Each row of a before or after table is a point. The points were changed in one or more steps. Then noise was added and the rows were shuffled. The steps act on columns, c1 being the first. Name the steps. A step turns or swaps two columns, mirrors them in a line or flattens them onto one, adds a multiple of one to another, or multiplies or shifts one. Angles are multiples of 10 degrees, from the lower column toward the higher: turns from -170 to 170, lines from 10 to 170 but not 90. Use the fewest steps. Two steps may share a column if one is a turn and the other turns, adds or multiplies; they go together, in the order done. Otherwise the lowest column goes first.
In the rows, 128 means zero.

Before (10 x 2):
[[ 97 167]
 [161 109]
 [107 103]
 [151 106]
 [201 167]
 [195 142]
 [ 91 146]
 [153  86]
 [144  84]
 [127  57]]
After:
[[ 61 125]
 [113 166]
 [ 79 139]
 [104 109]
 [ 86 152]
 [172  97]
 [106 155]
 [144  90]
 [141 196]
 [171 201]]
Steps: swap c1 and c2

Before, 11 rows:
[[111 129 119 144]
 [116  77 162 177]
 [177 188 112 210]
 [183  85  98 116]
 [105  71 127 125]
 [ 65 137 111  63]
 [ 90 129 111 168]
 [ 91  96  18 126]
 [ 98 166 136 147]
 [122 109 116 122]
 [150  92  91  96]]
After, 11 rows:
[[138 111 137  38]
 [ 97 112 187 219]
 [171  97  86 163]
 [ 73 111 128 125]
 [ 94 136 166 117]
 [ 81 161  76 151]
 [104 118 129 125]
 [167  91  92 124]
 [129 116 109 120]
 [115 127  70 109]
 [107  17  96  99]]
Steps: turn c1 and c4 by 50 degrees; swap c2 and c3

Before:
[[137 105 128  97 147 112  85 106 198]
 [134 158 109 104 134  86 153 175 124]
 [110 126  82 143 129  65 109  42 160]
 [132 168 140 159 141 107 141 166 174]
 [170  91 128 181 140  55 152 150 105]
 [123 170 156 148 116 144 112 166  39]
 [138  76  51 156 161 121 119  79 180]
 [ 74 101 117 123 165  97 122 111 172]
 [ 40 187 128 108  46 114  54 191 104]]
After (9 x 9):
[[128 168 148 154 142 106 142  70 138]
 [100 126 164  97 132  68 109 143  39]
 [ 38 189 111 116  48 127  53 118 194]
 [ 70 100 130 116 164 107 122  99  92]
 [133 106 101 112 149 111  85  79  73]
 [127 170 132 163 116 143 112 186 205]
 [155  90 175 153 142  51 150 136 158]
 [136  75 190  74 161 120 121 108  60]
 [127 157 117 100 135  85 153 111 171]]
Steps: turn c1 and c6 by -10 degrees; mirror c3 and c4 in the line at 60 degrees; turn c8 and c9 by 120 degrees

Before:
[[118 108 129 116 118 108 148 164 110  80 167 110  77 166]
 [151 197 188 179 116  82 143 115 138 153 127 157 136 107]
 [179 114 134  72 106  96 132  94 189 117 150 130 113 110]
 [194 168 124 159 142 158 157 101 126 114 145 126 117 123]
 [125 125  99 127 167 100 147 154 127 125 179  97  82 143]
 [147 141 122  96 118 138 140 145 153 170 161  67 110 164]
 [ 94 146  75 169 111 176 117 135 144 144 129  52 114 104]
 [108 149 125 128 167 109 154  84  95 148 115 114  95 146]
 [153  90 113 147 148 151 196 133 160 115 210  92 150 134]
 [148 104 165 161 129  83 128 146 112 177 113 119 102 128]
 [132 114 102  80 109 134 104 180 113  95 125 106 133 104]
 [119 138  82 171 125 106 126 115 143 157 107 103 144 141]
 [158 198 174 130 159 129 171 144 174 113 103 117 114 145]]
After:
[[152 143  98  89  87 150 197 130 160 112 211 139 153 133]
 [ 97 123  25  42 151 172 119 135 144 142 126 157 112 104]
 [197  94 118 117 143 156 154 101 130 113 146 157 118 124]
 [119 149 132 109 125 105 150 165 110  82 168 112  76 168]
 [158  56 221 115 147 127 166 144 172 114 100 127 113 145]
 [151  86 248 148 180  80 141 115 142 148 128 178 133 112]
 [149 147 205 114 110  81 125 143 110 177 113 159 102 131]
 [178 155 140 140 132  97 135  93 185 118 153  70 115 112]
 [133 150  74 116 133 136 100 179 116  97 123  79 129 102]
 [111  87 120 114 115 107 151  80  96 149 114 128  97 144]
 [119 122  36  96 137 104 123 111 144 154 108 165 144 146]
 [126 105  68  96  93  97 145 153 129 124 182 122  81 139]
 [141 124 119  74 147 139 140 145 152 168 163  87 112 163]]
Steps: turn c2 and c5 by 140 degrees; multiply c3 by 2; mirror c4 and c12 in the line at 50 degrees

Before (13 x 24):
[[135 181  57 158 125 113 155  93 180 139  75  94 115 165 213 169  71 122
   79  95 130 150 108 147]
 [198 202 158 173 139  97 133  91  91 100 177 119 110 174 175 156 172 156
  104 131 134  50  91 207]
 [127  89 119  92  96  84 112 126 124  92 123 159 201 149 157 114  64 136
  145 105 194  39 207 171]
 [154 141  59 134 176  87 132 104  72 153  94 150 174  99 126 109 108 102
  112 143 122 120 119 128]
 [156 101 141 206 164 110 143 177 124 125 148 196 119 129 194 121 157 108
   66 140  87  67 155 160]
 [108 187  72 198 178 138  54 174 116 150 151 198 104 158 163 102 102 154
  102 136 135 151  96 192]
 [187 169 166  89  86  95 126 144 163  71 106  88 105 209 136  94  65  54
  118 166 133 110 177 167]
 [126 142  46 182 139 110  69 141  70  71  86  94 197 147 122  89 147 143
  163 110 193 115 141 188]
 [155 181 148 112 156 170  64 175 163 167 144 113  94 207 164 116 162  87
  117 164 124 123 104 145]
 [108 160  97 157 181 139 145 183 158  57 117  84 135 132  93  92 142 133
  109  71 196 107 116 180]
 [132 123 149 107 107  77 138 117 124  68  87 169 143 112 182 178 166 118
  142 141  91  37 130 201]
 [133 137 147 138  87 183  59 172 113 146 121 139 147 159 184 168 121  85
  158  95  94 126 159 151]
 [148 186 118 135 122 166  96 142  90 170 154 138 114 193 193 105  73  76
  151 182 164  94 147 143]]
After (13 x 24):
[[122  88 150 104  88 183  59 173 114 143 115 137 124 154 182 164 136 159
  155  93  95 129 151 153]
 [ 69  52 119 136 122 168  92 142  91 174 155 138 140 191 191 105 147 130
  152 181 163  97 125 144]
 [105 104  56  85 179  88 131 107  72 156  92 149 112  93 123 109 151 142
  115 140 128 123 111 127]
 [144 103 101 108 178 143 143 181 154  56 118  86 146 134  90  99 106 102
  105  72 200 105 108 180]
 [ 63  49 168 167  88  96 130 145 165  67 101  86 106 213 136  88 186 156
  114 163 133 110 157 169]
 [168 123 146 127 108  76 136 118 125  68  92 174 101 117 184 184 133 135
  141 144  89  36 128 203]
 [160  62 149 168 158 168  62 177 159 167 141 116 131 209 170 111 151 119
  115 164 125 126  82 143]
 [ 63 160 123  78 101  87 115 125 122  95 124 160  61 143 159 113 128 142
  146 102 195  39 216 169]
 [158 139 143 100 159 111 141 179 128 126 146 192 200 130 195 122 156 160
   65 139  84  70 156 164]
 [105  97  72 115 177 136  54 171 116 151 157 200 200 162 161 104 104  65
  103 141 140 151  85 194]
 [145 129  47  38 140 111  70 142  70  67  86  88 141 145 121  92 123 106
  162 106 190 113 140 188]
 [ 70  83  53 126 125 117 156  95 176 137  76  96 155 161 214 165 135 102
   85  96 129 151  90 148]
 [171  91 158 121 141  99 132  90  92 104 177 123 179 177 180 160 196  61
  106 134 136  52  79 204]]
Steps: swap c1 and c17; turn c2 and c18 by -140 degrees; add 0.3 times c2 to c23; turn c4 and c13 by 120 degrees

Before (9 x 64):
[[ 86 125 115 119 143 170 128 112 138 112 131 140 149 125 113  71 114 149
  128  80 129 180 100  98  96 144  85 163 142 122 105 133 112 117 161 156
  161 110 107 148 134  79 144 161 124  94 139 126 134 104 165 130 142 119
  111  67 143 146 132 162 188 117 148 159]
 [135 173 141 134 101 133 146 113 134 153 126 126 135 125 142 123 138 117
   94 148 121 102 131 130 130 115 134 147 141 112 153 120 128  98 109 130
   97 109 149 139 159 143 129 129 144 160  92 128 153 144 134 164 153 147
  101 100 142 125 158 117 115 134 144  94]
 [105  99  81  83 125 164 101 175 108 129 133 150 115 163 138  87 151 135
  130 113 154 126 108 118 114 132  83 129 114 153 111 150 155 147 150 114
  151 125 126 152 109  74 115 158 122 112 170  82 137 139 152  97 130  95
  141  94  87 142 119 108 144  93  82 156]
 [141 137 136  93 124 132 153 142 130 122  86 156 102 139 143 125 151 109
  134 155  96 127 111 167 131 116 111 122 121 134 132 103  99 136 132 116
   94 118 147 158 142 103 103 124 109 136 121 125 133 149 140 120 104 139
  156 106 112 159 141 109 106 133 124 130]
 [ 92 154 122 125 126 152 146 120 131  95 142 151 168 113 101  61 125 154
  121  84 138 165 102 132  87 129  86 139 125 104 101 161 110  77 152 153
  159 106  92 150 114  94 150 153 166  70 133 104  90 111 162 130 117 109
  104  88 162 122 119 163 167  93 164 157]
 [133 120 148 113 106  73 139 140 135 144 158 147 144 103 149 132 138 126
  109 139 124 102 129 128 172 112 132 155 118  92 157 143 162 129  94 139
   81 126 144 125 167 152 157 120 153 102  88 154 131 103 130 139 156 131
   96 153 129 117 162 129 111 147 158 111]
 [157 160 134  98 106 110 139 131 120 118 126 146 121 125 136 128 145 103
  147 154 102 126 130 163 127 119 130 136 131 109 149 101 133 104 128 121
  120 125 149 133 126 123 150  98 140 125 121 123 154 149 123 148 163 130
  134 134 119 122 169 103 122 146 137 123]
 [154 166 137  88 131 104 117 169  90 131 103 142  96 153 127 130 145 118
  149 165  97 141  99 164 131 134 102 117 119 147 148 118 113 142 122 115
  123 108 156 138 122 123  93 120 117 119 120 136 140 143 124 137  98 136
  140 113 142 138 141 121 126 124 111 108]
 [128 106 142 128 105 119 139 115 134 117 145 144 152  91 166 124 128 148
  136 121 137 137 146 125 166  88 134 157 128 128 142 153 153 118  91 155
  108 114 127 109 168 137 163 155 142 144  88 156 152 128 112  94 143 128
  122 123 146 101 140 142 152 125 144 103]]
After, 9 rows:
[[105 104  83  82 123 165 102 175 110 130 131 152 112 161 138 132 149 135
  130 114 156 125 108 116 116 135  85 127 113 153 111 150 155 145 151 112
  153 125 125 196 110  72 116 158 126 114 168  79 140 141 153  98 130  95
  138  92  86 142 119 110 145 240  82 155]
 [ 87 125 116 118 142 171 131 113 134 113 132 141 147 123 112 172 117 149
  131  79 130 183  97 101  95 144  82 164 140 126 105 135 110 119 163 154
  161 109 105 190 133  80 143 158 123  90 139 124 135 103 164 130 140 122
  111  66 144 147 132 165 188 179 152 156]
 [123 108 141 129 105 121 139 115 134 119 143 145 150  90 163 129 130 148
  138 122 136 135 147 125 168  91 135 159 126 127 141 152 154 117  88 157
  108 115 125  71 166 135 165 154 141 144  88 156 155 130 112  92 142 131
  121 123 145 102 140 142 153 135 145 106]
 [157 162 131 100 108 113 137 132 119 118 124 146 120 124 137 149 147 100
  145 155 100 125 130 164 127 120 130 135 130 110 150 100 131 103 128 124
  119 125 149 145 131 124 147 100 139 122 121 122 154 152 122 146 162 131
  136 136 120 122 168 100 120  79 138 123]
 [139 137 137  95 124 129 155 138 127 120  85 157 102 138 143 133 151 109
  132 152  97 126 107 166 130 116 111 122 122 134 132 100  97 134 133 115
   95 115 146 214 144 110 106 125 111 137 124 124 132 146 138 120 104 138
  156 111 109 157 142 109 109 112 125 130]
 [135 170 139 133 102 133 148 113 131 153 123 122 137 123 138 136 138 118
   93 147 119 104 134 132 132 114 133 148 143 110 152 117 130  98 109 128
   99 110 150 164 161 141 131 125 146 160  93 124 156 143 133 166 156 147
  102 100 142 125 155 114 113 116 140  92]
 [156 163 135  88 131 102 119 172  88 132 102 142  93 150 127 118 146 118
  149 167  98 143  97 161 130 133 106 118 120 145 149 116 113 140 122 115
  120 108 157 157 120 119  92 122 119 121 121 132 137 140 126 138  96 138
  141 112 142 139 139 122 123 136 109 107]
 [ 90 155 124 123 128 155 147 121 131  96 142 150 169 113  99 157 123 155
  120  84 139 164 100 131  88 133  86 137 123 100 100 162 113  75 150 155
  158 107  92 193 114  96 152 152 164  70 134 106  89 111 163 130 115 107
  104  90 160 123 114 164 166 250 167 155]
 [137 120 150 115 106  73 140 142 140 144 157 143 143 102 149 143 138 123
  110 140 120 103 133 128 172 112 131 156 119  92 157 145 163 129  93 140
   78 124 143 119 169 156 156 120 154 103  90 155 132 102 130 138 151 133
   95 153 127 119 166 131 112  70 161 112]]
Steps: multiply c62 by 3; turn c16 and c62 by -160 degrees; multiply c40 by 3
